Each row of a before or after table is a point. The points were changed in one or more steps. Then noise was added and the rows were shuffled. The steps act on columns, c1 being the first. Name the steps. A step turns or swaps two columns, mirrors them in a line or flattens them onto one, adds a multiple of one to another, or multiplies or shifts one. Angles are multiples of 10 degrees, from the lower column toward the higher: turns from -170 to 170, lines from 10 to 170 but not 90. Use the fewest steps. Two steps may share a column if one is a turn and the other turns, adds or multiplies; they go together, in the order done. Otherwise the lowest column goes first.
In the rows, zero is written as 128.

Before (14 x 3):
[[132 109 110]
 [123 153 148]
 [126 124 101]
 [100 190 158]
 [125 124 118]
 [107 141 134]
 [149 167 160]
 [139 115  86]
 [ 99 138  82]
 [153 121  99]
 [153 117  89]
 [120 151 178]
 [104 180 155]
 [110 194 156]]
After (14 x 3):
[[156 111 149]
 [127 107 151]
 [105 128 112]
 [122 121 135]
 [123 149  76]
 [139 105 167]
 [123 128  94]
 [100  86 149]
 [153 105 162]
 [ 98 107  64]
 [104 114  70]
 [111 109  58]
 [149 129  76]
 [132 130 153]]
Steps: turn c2 and c3 by -130 degrees

Before (8 x 9):
[[ 80 127 120 121 131 115 140 134 138]
 [137 119 119 112 133 133 124 148 136]
 [153 107 131 120 143  89 120 148 125]
 [151 129 127 123 155 144 129 122 125]
 [121 130 129 151 125 122 126 144 155]
 [158 131 127 114 124 126 142 131 122]
 [ 79 127 113 140 126 136 142 144 118]
 [153 125 125 131 133 143  93 107 128]]
After (8 x 9):
[[126 107 100 120 144  90 106 146 126]
 [123 130 106 125 154 144 134 117 123]
 [121 128 104 130 133 141 121   7 127]
 [117 119 120 114 133 133 108 158 138]
 [131 129 135 152 126 122 114 155 155]
 [121 127 178 139 127 136 122 193 118]
 [125 130  99 114 127 125 135 165 123]
 [127 126 177 122 129 115 130 166 138]]
Steps: turn c1 and c3 by -100 degrees; turn c7 and c8 by 50 degrees; multiply c8 by 3

Before (11 x 18):
[[101 103 142 168 132 150 135 139 131 161 140 119 154 153 134 129 118 159]
 [123 129  95 146  20 146 147 153 130 145 135  93 121 149 107 107 129 153]
 [112  71 180 169 130 141 147 140 164 129 163 110 118 111 203 116 154 150]
 [125 100  96 147 122 151  81  72 146 141 156 109 136 151 135 125 122 106]
 [160 118  99 150 145 152 141 148 121 175 127 109 125 142 167 109 151 109]
 [137 142 107 149 135 151 119 132 167 125 153 124 137 109  94 193 149 139]
 [101 104  92 140 127 142  86 159 123 135 118  96 130 143 106 128 133 157]
 [108 142  94 135 111 157 150 128 153 136 127 113 110 133 154 114  74 135]
 [119 138 134 154 134 132  83 158 129 158 103 133 185 115 141 139  42 162]
 [115 139  98 107 152 148 148 143 186 156  99 100 119  48 117 110 141 117]
 [139 142 220 114 153 133  78 158 135 137 112  92 157  83 112 108 108 139]]
After (11 x 18):
[[116 138  99 109 150 149 149 140 244 157 118 100 101  49 116 108 139 122]
 [136 140 218 111 153 134  76 157 143 139 156  94 110  84 109 106 109 124]
 [137 141 106 147 138 153 118 132 205 123 138 126 155 110  91 195 150 135]
 [159 121  97 150 143 153 142 148 115 174 125 110 130 140 168 111 151 113]
 [120 138 134 156 133 128  84 160 131 156 186 134 104 120 141 137  43 149]
 [ 99 102 141 167 131 148 136 136 134 159 155 119 141 150 132 127 118 160]
 [100 105  89 140 124 140  86 156 116 132 129  95 118 143 107 126 131 145]
 [110 139  92 136 112 158 148 126 179 135 111 114 126 135 153 114  73 143]
 [124 129  96 146  18 146 149 155 133 145 124  92 137 150 104 107 126 157]
 [125 103  98 149 121 148  81  68 165 141 137 111 159 153 135 125 124  90]
 [114  70 183 171 132 142 148 142 200 129 114 106 163 111 200 115 154 152]]
Steps: add 0.3 times c7 to c18; multiply c9 by 2; swap c11 and c13

Before (11 x 32):
[[170 119 102  90 113 176 112 133 113 110  82 105 112 112 149 147 135  78
  125 134 111  79 141  92  82 176 130  97 153 137 147 118]
 [125 112 109  86 143 153 124 196 138  89  90 112  76 116 110 118 118 152
  143 153 126 150  77 127 102 137 132 118  82  77 134 111]
 [162 104 141  88 170 120 157 135 129 136 103 100 119  90 132  90 135 141
  119 114 135 102 119 138 120 122 161 125 147 155 139 168]
 [147 113 148 116 162 106  99 135 142  98  87 178 164 156 106 109 134 112
   89  93  85  70 154  95 108 175 186  90 134  94 193 184]
 [160 152 139 119 122 137 163 138 125 172  81 114  93 147  87 104  61 142
  126  95 167 124 110  92 168 118 144 135 141 163 150 147]
 [ 97 166 144 110 158 104  95 133 192 148  92 122 157  94 140 154  92 159
  147 160 132  93 156 134  87  93 152 168 152 121 131 166]
 [132 137 147 158 127 110 163 114 139 149 126 100 145 158  69 130  96 121
  152 101 167  82 115 151 170 134 182 164 147 135 164 111]
 [144 140 145 126 111 181 134 185 138 157 163 140  82 139  71 104 124 155
  122 100 112  88  83 128  82 139 135  97 104 105 127 114]
 [148 182  96 115 114 146 115 127 111 166 114 125  96 123 117 129  61 100
  146 135 137 150 132 136 141 144 124 174  96  84 146 117]
 [168 142  99 148 156 142 138 193 193 160 110 135 163  84 151 132  76 155
   80 120 172  92 131 111 107 165 150 121 159  93 148 158]
 [109 152 113 113 170 164 152 132 141 152 165  94 136 159  97 131 120  76
   81 167 114 144 141 131 123  91 111 104 137 166 156 129]]
After (11 x 32):
[[113 139  80 126 113 166 134 185 138 159 164 141 117 138  72 107 124 154
  135 121 111  88  83 129  82 139 134  94 165 106 127 114]
 [ 97 103 113  88 170 123 157 136 129 136 104 102 114  90 132  90 136 134
  144 153 135 101 119 138 119 122 162 125 129 155 140 168]
 [ 88 120 127  89 113 162 112 133 114 110  82 106 183 113 149 148 136 110
  137 145 110  78 142  93  82 176 130  99 110 137 147 117]
 [117 112 149 116 163 112  98 135 143  98  87 176 111 156 105 108 134  91
  170 152  86  68 155  94 110 175 185  91 155  95 192 184]
 [129 112  94  86 143 146 124 195 138  89  90 112 146 115 111 120 119 174
  114  77 125 149  78 127 102 137 132 117 132  77 133 111]
 [154 165 145 109 157 114  94 133 191 148  92 120  85  96 141 154  92 135
  104 133 132  92 156 136  86  93 152 169  87 121 129 166]
 [ 95 152  92 118 122 134 163 139 126 172  80 115 126 147  87 103  62 144
  134 157 167 123 110  92 169 119 144 135 151 162 151 145]
 [118 135 131 158 127 116 164 116 137 148 126  99 111 157  69 131  97 105
  104 158 167  83 114 151 170 134 181 164 142 134 164 110]
 [105 182 117 113 114 141 114 129 111 167 114 125 179 122 118 128  60 135
  114  97 136 149 133 135 141 143 125 174 138  84 144 117]
 [ 97 141 174 148 154 139 137 193 193 161 109 135 117  84 152 131  74 154
  182 160 171  92 129 111 107 166 150 121 119  91 149 157]
 [154 152 141 113 171 153 152 132 142 151 165  94 169 159  98 132 120  94
  169 117 114 145 140 131 124  91 111 105  91 165 156 129]]
Steps: turn c1 and c19 by 170 degrees; turn c3 and c13 by -120 degrees; turn c13 and c18 by 40 degrees; multiply c6 by 0.7; turn c20 and c29 by -120 degrees

Before (9 x 64):
[[ 48  98 171 111 123 138  72 150 122 170 129 174  75 167  98 137  99 154
  109 130  92  96  91  96 134 118 132 126  76 149  86 147 150 140 136  80
  163 145 175 126 148 130 138 119 150  90 189 169 130 113 104 115 100 123
  100 107 139 174 129 118 101 103 127 123]
 [111 119 148 130 134 121 103 124 166 113 109 148 134 103 166 110 139 119
  143 118 108 131 153 153 111 145 124 145 121 120 142 164 147 149 105 154
  121 131  92 179 118 135  87 169 110 132  95 133 119 163 148 114 131 166
  203 185 107 110 125 135 146 135 134 110]
 [ 18 109 163 126 159 174 100 128 115 159 123 140 101 146  96 127 117 112
   87 124 145  96 120 103 137 121 135 132  90 116 120 134  79 110 129 119
  175 166 170 117 128  90 165 101 140 108 154 162 163  90 129 112 105  79
   90 113 128 163 123 125  90 112 128 138]
 [102 140 120 136 150 135 127  79 154 146  95  90 131 129 127 127 160 119
  139 108 139 152 127 168 145 145 147  92 132 102 159 138 162 112 115 172
  139 129  69 125 146 137 123 156 122 165 133 123 143 193 102 144 157 192
  184 175  88  94  59 129 154  98 129 108]
 [ 56  80 181 136 140 137  94 179 112 182 130 151  85 158 136 151  56 124
  133 146 125  85  92 115 142 121 165 170  99 140  82 157  88 100 125 124
  164 187 190 131 155 109 163 116 159 137 167 132 152 106 115 103 138  87
   98  92 171 177 110 122  82  81 126  93]
 [ 43  85 183 125  89 178 102 134 147 152 154 141  78 163 138 165 101 125
   91 150 120  64  58 121 133 118 124 147  98 130 104 151  76 121 130 102
  111 190 191 127 163  99 186 119 160 107 166 170 147  98 101 110 114  97
   98 121 129 168 139 128 112 112 133 104]
 [104 138 135 132 120 112 171 103 162 136 141 126 112 119 167  99 160 108
  160 117 120 153 144 169 126 121 132 128  84  86 131 150 192 140 132 162
  103 102  75 121 130 147 100 194 113 116 128 151 147 174 153 134 133 159
  147 132  81 162  97  98 107 140 138 145]
 [100 154 124 150 115 127 122  99 169 107 111 138 157  97 152 131 131 107
  165  92 133 157 169 183 122 144 146 121 117 124 136 152 158 112 109 124
  110 119 130 143 135 146 119 183 116 134 159 104 113 143 108 140 146 156
  201 175 102 134 104 149 126 124 172 132]
 [ 80 108 154 141 162 130 139 105 146  86 107 113 139 100 175 110 137 108
  166 106 138 140 105 176 141 128 139 121 120 138 155 176 169 107 107 158
  114 117  98 148 141 126 105 179 137 106 146 128  91 124 111 136 114 134
  193 160 119 118 111 125 148  95 114  95]]
After (9 x 64):
[[ 17 110 166 123  81 175 171 129 115 157 122 139 100 148  94 126 154 111
   86 122 146  96 122 106 134 121 130 128  89 116 120 136  83 105 129 121
  171 163 171 115 132 163 166 102 141 112 157 164 165  89 126 110 107 119
   88 114 131 161 127 127  91 154 129 139]
 [ 79 108 151 142 118 130 137 104 146  85 110 114 139 101 178 113 105 105
  162 108 138 141 108 178 142 127 137 122 124 134 156 177 158 108 104 160
  116 117 100 149 141 127 104 177 136 108 145 128  92 123 112 134 112 160
  195 160 114 119 114 127 146 165 110  93]
 [105 139 133 130 144 114  91 106 167 136 139 125 112 119 165  98  77 110
  162 115 117 154 143 167 128 122 132 127  84  85 128 149 176 143 132 162
  106 105  76 125 132 115  97 193 113 113 126 151 146 170 152 136 136 154
  147 130  74 159 101  96 103 112 140 148]
 [ 99 152 122 150 155 126 125  97 167 107 109 138 154  96 152 131 114 107
  169  91 132 158 170 182 121 143 142 119 115 123 137 152 155 113 108 122
  107 123 130 138 137 107 118 186 115 139 160 104 115 146 109 140 148 131
  199 177 104 137 105 152 126 129 173 134]
 [107 119 144 132 165 122 152 126 165 113 109 148 135 101 168 107 114 115
  142 114 110 132 157 155 110 142 123 142 123 124 146 160 145 151 105 153
  123 130  88 179 121 121  83 168 108 132  98 133 118 164 146 112 132 139
  203 185 109 113 126 133 149 122 135 113]
 [ 40  86 186 128 125 176 130 132 147 152 152 140  78 163 139 166 170 124
   91 152 120  64  57 123 134 120 124 147  95 127 104 149  88 123 130 102
  111 190 191 128 161 153 188 121 160 106 165 170 146  95 105 109 110  71
   98 124 131 167 141 130 113 151 132 107]
 [ 54  82 181 136 100 138 160 177 112 183 132 152  86 154 134 149 215 121
  135 146 127  86  94 116 139 125 163 167 101 141  82 161 117  97 126 123
  163 190 187 131 152 137 163 114 158 139 168 134 149 108 112 102 137 105
   98  90 168 178 114 123  85 178 124  92]
 [102 142 120 137 176 137 145  77 151 148  95  87 128 124 130 130  85 120
  137 105 137 152 126 170 143 150 142  98 130 105 159 136 148 110 113 174
  141 130  70 122 143 114 121 155 122 165 131 126 142 193 106 145 158 171
  185 173  90  93  58 128 156 155 125 113]
 [ 50  95 172 112 140 139 171 152 125 166 127 174  75 169  98 137 142 154
  109 128  91  95  94 101 135 117 133 125  76 152  87 146 157 134 138  79
  165 141 173 126 147 124 138 118 153  89 189 169 132 114 102 114 104  96
  104 106 139 174 127 118 102 156 129 125]]
Steps: turn c5 and c7 by 150 degrees; turn c5 and c54 by -60 degrees; mirror c17 and c33 in the line at 100 degrees; turn c42 and c62 by -170 degrees

Before (12 x 64):
[[135 155 169  36 137  93 119 152 115 111 152  68  75 154 121 101 127 172
  158 106 139 126 102 144 183 102 151 132 129 117 176  93 102 165 124 116
  140 155 157 166 117 151 122 139 119 118 101 121 160 108 114 147 140 157
  195  74 122 119 139 116 183  91 137  99]
 [141 105 140 119 146  60 118 106 135 144 100 159 145 170 147 149 153 158
  105 129 144 148 136 138 170 131 165 163 146 166 133 138 135 119 130 126
  143  67 140  95 114 144  77 136 170 135 119 155 183 159 148 148 110 163
  131 118 137  80 114  93 128  98 131 139]
 [151 120 163 101  78  82 131  61 140 173 167 125  70 128 115 149 120  92
  115 132 140 123 110 100 144  94 132 101 101 107 130 107 145 133  85 156
  142 203 141 156 109 143 145 136  97 138 123 110 158 111 157 155 175 140
  153  60 109 167 160 107 110 113 156 127]
 [130 147  98  92 176 120 136  93 174 182  96 126  82 143 106  98 164 132
  113 142 111 109 119 120  93 135 127 145  91 129 155  53 105 171 115 124
  141 185 135 127 119 115 107 122 117 108 114  72 121 122 106  86 100 140
  164 143 143 132 115 131 195 116 123 139]
 [166 139  78 107 135 150 133  92 103 148 108 132  95 139 121 138 153 105
  152 160 116  92 174  97 130 186 143 172 101  98 139 105 182  81 132  48
  136  89 148  72 143 100 123 133 102 110 149 125 104 106 105 152 129 191
  131 102 143 173 113 144 142 122 173 133]
 [ 90 109  89 101 134 106 111  87 143 146  94 123  68 189 127 102 106 114
  160 111  99 106 107 174 144  94 147 125 142 103 159 148 154 145 103 150
  144 129 127 112 176 131 166 136 144 140 106 142 106 117 146 187 111 130
  137  81 121 114 108 161 138 145 132 147]
 [ 83 101 125 147  87 131 118 100 156  92 134 120 124 127  97 129 134 108
  177  99  99 125  88 162 153 122 138 165 111 118 134 161 123 136 116 168
  132 136 161 160  89 157 109 132 135 177 126 147 128 147 127 117 124 164
  127 110  60 110 128 149 159 144  86 170]
 [ 93 155  80 127 138 128 118  66 163 167 178  57 122 123  80 115  90 171
  146 171  97  70 107 167 149 148 139 131 118 115 139  99 170 137 130  71
  102 149 157 101  99 133 121 124 110 113 150 171 167  96  98 141 111  90
  123 166 155 176  80 149 177 138 133  99]
 [137  75 109 109 100 157 151 146 124  83 148  93 116 119 109 123  88 198
  143 141  75 151 132 100 114 148 124 116 148 117 130 100 180 127 133 184
  156 118 108 109  98 131 101 188  92  97 138 155 138 138 150 133 157  96
  170 153 196 123 158 191 141 147 121  99]
 [147 133  96 123 110 107 153  94 147 127 140 109 117  84 167 107 102 137
  141 153 108 117 195 105 126 116 112 191 126 124 149 104 157 109 138 145
  135 159 124 124 116 110 132 144  82 113 144 139 128 164 118 101 156 114
  170 146 117 126 103 191 169 102 189 114]
 [127 173 171 136 174 111 112 109 146 139 134 158 106 115  91 111 188 139
  145 116  47 125 118  89 186 139 153 170 104  70 158 137 133 156 123 111
  104 150  91 121  98 104 119  99  94  94 151 133 140 160 100 150 144 124
  130 109 110 104 137 123 174 136 139 131]
 [112 100 107 128  87 119 139  91 171  92 116  79  77 137  87  98 130  90
   67 110 106  90 114 123 184 159 105 140 141 147 201 133 132 109 107 126
  152 102 144 117 131 141 129 126 138 140 120  97  84 124 105 143 138 150
  179 104 119 126 114 111 127 179 123 146]]
After (12 x 64):
[[140 106 140 119 146  60 119 107 135 106 100 160 103 171 144 148 152 158
  142 127 143 149 138 136 170 132 165 164 138 166 132 137 136 118 129 129
  145  66 141 182 112 144  76 136 171 135 121 153 163 179 149 148 111 162
  132 119 137  80 137  92 129  98 129 138]
 [138  74 109 109 103 156 152 148 126 181 149  94 144 121 109 122  87 197
  118 140  75 150 131  99 116 148 123 117 126 118 130 100 180 125 132 183
  156 118 110 164  99 130 103 188  93  97 137 154 149 159 152 134 156  96
  172 152 199 126 118 191 140 147 123  99]
 [ 89 107  90 100 132 107 111  86 141 107  93 120 158 187 125 102 107 114
   69 113 100 104 106 175 145  94 147 123 128 104 161 149 151 145 105 148
  145 128 127 158 176 131 166 136 144 139 107 141 100 137 146 186 112 130
  138  81 122 113 139 161 139 144 133 149]
 [113 103 105 128  88 119 141  89 171 158 116  78  68 139  87  98 130  89
   78 111 105  91 114 123 183 158 106 140 125 146 200 133 133 111 108 126
  154 102 147 151 133 141 130 125 139 139 119  95  82 144 105 144 140 151
  179 104 119 126 155 109 126 183 126 147]
 [134 156 170  34 137  93 120 152 116 147 151  67 156 152 120 100 126 174
   77 106 140 124 102 145 182 103 152 132  98 114 177  93 103 163 124 117
  139 154 156  76 116 149 122 141 118 117 101 121 148 126 114 149 138 156
  193  76 124 120 125 118 181  91 138  98]
 [128 171 173 136 175 110 113 110 145 121 134 156 147 117  89 110 186 140
  104 116  48 125 119  90 186 140 153 172 154  69 157 137 131 157 123 110
  105 151  92 126  99 104 119  99  95  95 153 131 136 181  99 150 145 124
  130 109 109 104 117 123 176 135 139 129]
 [127 148  97  93 176 120 134  93 173  73  97 125 113 142 106  99 165 131
   82 143 112 109 120 118  92 132 125 146 159 128 154  53 105 170 116 124
  143 187 136 109 118 116 106 123 120 108 115  71 119 142 106  86  98 141
  164 142 144 132 121 131 195 116 124 139]
 [ 83 100 126 147  88 130 117 102 157 163 134 120 176 128  98 128 133 108
  123 100  99 126  86 163 154 123 138 164 117 117 135 160 122 138 117 169
  130 136 160  74  88 157 107 134 135 180 127 148 128 168 129 116 124 164
  127 109  61 110 142 147 158 141  85 169]
 [151 121 163 101  80  82 130  61 137  95 166 127 116 129 115 146 119  93
   69 133 139 124 111  99 144  93 130 102 129 108 130 108 146 135  84 157
  142 202 140  78 110 142 145 136  97 137 124 111 142 130 156 154 175 140
  152  60 109 167  81 109 111 114 153 128]
 [ 91 155  79 128 137 132 117  66 165  72 177  57 146 123  79 116  90 170
  123 172  99  69 107 167 147 147 138 130 157 118 139 100 171 137 130  71
  103 148 159 159 100 134 123 125 111 111 150 170 166 115  97 142 113  91
  123 166 156 176 158 149 178 138 132 100]
 [147 134  97 123 113 106 153  96 147 120 139 108 139  85 168 108 102 138
  117 152 106 115 196 105 125 115 113 192 133 125 147 103 157 108 137 146
  133 159 124 132 115 110 132 146  83 111 142 139 122 184 118 100 156 114
  168 144 117 125 152 191 169 101 188 115]
 [165 137  78 106 136 148 134  90 102 105 109 132 152 140 122 139 153 103
   93 161 116  92 174  96 131 186 144 172 194  99 138 107 181  79 132  48
  134  90 147 193 144  99 122 134 102 112 148 125 109 126 104 152 128 191
  130 100 141 174 135 146 141 121 173 134]]
Steps: add 0.3 times c6 to c49; turn c10 and c59 by -160 degrees; swap c13 and c19; multiply c40 by 1.6; turn c29 and c40 by 150 degrees; shift c50 by 20
